Each row is a point. A path goes straight from each point to the next, and from the last back to the first. The post is the endless flat space through its rows: a point in 2 columns, a line in 3, a plane in 4, and so on, so that a path can go around it. How many times does the path go around the post? Going back the other way cancels.
In the rows, zero is written as 128.

Post (1 x 2):
[[121 127]]
Path:
[[ 97  85]
 [ 76 127]
 [114 180]
 [139 144]
 [164 115]
 [ 99  79]
 [ 78 115]
 [115 153]
 [141 141]
 [130 160]
 [107 165]
 [135 138]
 [147 121]
 [133  87]
 [ 75  98]
 [ 84 149]
 [129 146]
 [173 115]
 [123 113]
 [ 94 112]
 [110 138]
 [121 156]
 [173 150]
 [140  85]
 [107 109]
 [ 72 151]
 [121 170]
 [163 144]
 [158  92]]
Times around: 5

Post, 3 rows:
[[147 150 153  99]
 [104 119 126 124]
 [150  90 127 114]]
Path (29 x 4):
[[ 99 121 122 150]
 [143  86 125 128]
 [218  84 141 125]
 [148 130 187 103]
 [ 84 173 163  93]
 [116 143 113  90]
 [101 111 106 137]
 [175 105 125 145]
 [104 140 131 137]
 [138  65 136 133]
 [140 119 161  92]
 [159  45 123 119]
 [116 131 143 125]
 [ 92 119 169  94]
 [103 166 147  97]
 [116  83 120 108]
 [174 102 152  97]
 [168 114 149 134]
 [ 87 168 165 119]
 [112 131 152  72]
 [123 121 112  98]
 [129 178 115 136]
 [101 179 149 136]
 [ 95 157 157 119]
 [112  67 107 159]
 [ 81 136 162 132]
 [ 91 114 154  91]
 [136 143 118  88]
 [121 148 105 134]]
Times around: 3

Post (5 x 6):
[[139 124 135 113 116 147]
 [108 123 121 113 144 128]
 [141 107 171 118 144 130]
 [132 131 106 135 109 114]
 [149 131  73 129 125 124]]
Path, 31 rows:
[[131 164 121  95 147 151]
 [179 116 129 145  99 187]
 [ 74  96  96 150 172 111]
 [106 135 139 132 140 157]
 [ 98 157 142  95 153 151]
 [ 50 133 142  93 167  93]
 [171 119  97 118 118 118]
 [105  90  93 133 118 133]
 [116 109 116 135 163 120]
 [189 109  76 163 158 108]
 [ 95 101 139  85 154 175]
 [ 78  98 129 104 116 182]
 [143 112 146 141 111 169]
 [152 132 126 140 152 105]
 [131 142 117  86 166 137]
 [179 124 134 121 103  82]
 [105  90  78 106 177 123]
 [134 100 169  74 164 157]
 [153 151  83 105 120 142]
 [134 153 106 163  82  90]
 [ 60 116 159 132 142 164]
 [165 117 116 153  93 161]
 [126 138 138 156 145 101]
 [149 157 119 115 104 135]
 [114 152 138 116  79 104]
 [108 110 147  61 152 140]
 [150 121 153 114  76 125]
 [ 95 140 108  87 111 112]
 [129 120  86 106 126 143]
 [246 108  83 145 116 105]
 [160 161 120 127  78  79]]
Times around: 1
